Each row of a before or after table is a point. One or more steps were done to the points. Then noise was added and the rows were shuffled. The steps act on columns, c1 being the first. Name the steps. A step turns or swaps two columns, mirrors them in a line or flattens them onto one, adds a multiple of one to another, or multiplies or shifts one. Angles are multiples of 10 degrees, from the lower column toward the higher: turns from -170 to 170, lines from 10 to 170 but not 90. Use the fewest steps. Two steps may share a column if one is a turn and the other turns, adds or multiplies; they go together, in the order done. Otherwise the lowest column goes first.
(in the rows, 128 means zero)

Before, 11 rows:
[[ 99 155]
 [ 73 131]
 [185 128]
 [179  91]
 [180 118]
 [155 131]
 [122 166]
 [128 191]
 [119 182]
 [117 145]
 [171 124]]
After, 11 rows:
[[ 95 189]
 [ 90 184]
 [104 165]
 [199  91]
 [110 145]
 [153 132]
 [185 128]
 [185 119]
 [174 126]
 [ 85 153]
 [ 71 130]]
Steps: add -0.5 times c2 to c1

Before (11 x 6):
[[115 130 121 167  76 202]
 [109 133 102  93 181 108]
 [116 154  62 167 152 115]
 [134  78 111 161 140  94]
 [140 160 159 174 102 165]
 [125 149 146 123  54 165]
 [113 196 128  65 142 127]
 [144 163  92 198  76 173]
 [156 129 130 169  40 161]
 [131 106  91 147 163 114]
 [167 119  75 137 171 133]]
After:
[[111 200 137 118 104 191]
 [131 119  65 124 176 115]
 [122 166  91  94  57  59]
 [ 94 135 112 145 182 166]
 [116 125 135  61  81  76]
 [108 112  99 145 176 115]
 [135 141 143  92  44 123]
 [149 131 115  99  39  85]
 [119  83 108 168 174 104]
 [152 161 148 104  92  76]
 [ 81 160  75 149 139  93]]
Steps: turn c1 and c3 by -30 degrees; add -0.5 times c2 to c5; mirror c4 and c6 in the line at 140 degrees

Before (8 x 12):
[[153 105 102 191  69 147 178  77  95  96 101  85]
 [ 96  83 128 127 173 137 157 147 147 117 149 171]
 [ 88 161 175 153 104  82 124 151 172 110  59 122]
 [138  50 124 108 108  85  77 124 173 157 141 102]
 [125 139 166 181 101 122  87 149 106 148  62 101]
 [154  81 193 162 106 125 156  55 149  99 135 103]
 [104 139 100 175  67 126  95 104 119 196  52 116]
 [181  75 178 144 148 169 173 113 154 122  83 168]]
After (8 x 12):
[[121 194 176 132 150 154 150 114  88 182  81 166]
 [143  85 168 189 102 108 141 150 132 122  61  99]
 [ 95 181 104 204  72  97 124  74 107 152 102  89]
 [117 180 129 114 177 147 155 144 119  95 147 172]
 [197  96 103 178  67 123 132 108 129 103  54 117]
 [114 110 177 157 106 175 102 153 176  89  57 123]
 [101 176 195 171 105 147 158  53 130 151 134 104]
 [154 126 122 115 107 171 220 123 171 140 143 100]]
Steps: swap c1 and c10; turn c2 and c7 by -120 degrees; add -0.3 times c12 to c4; turn c6 and c9 by -90 degrees
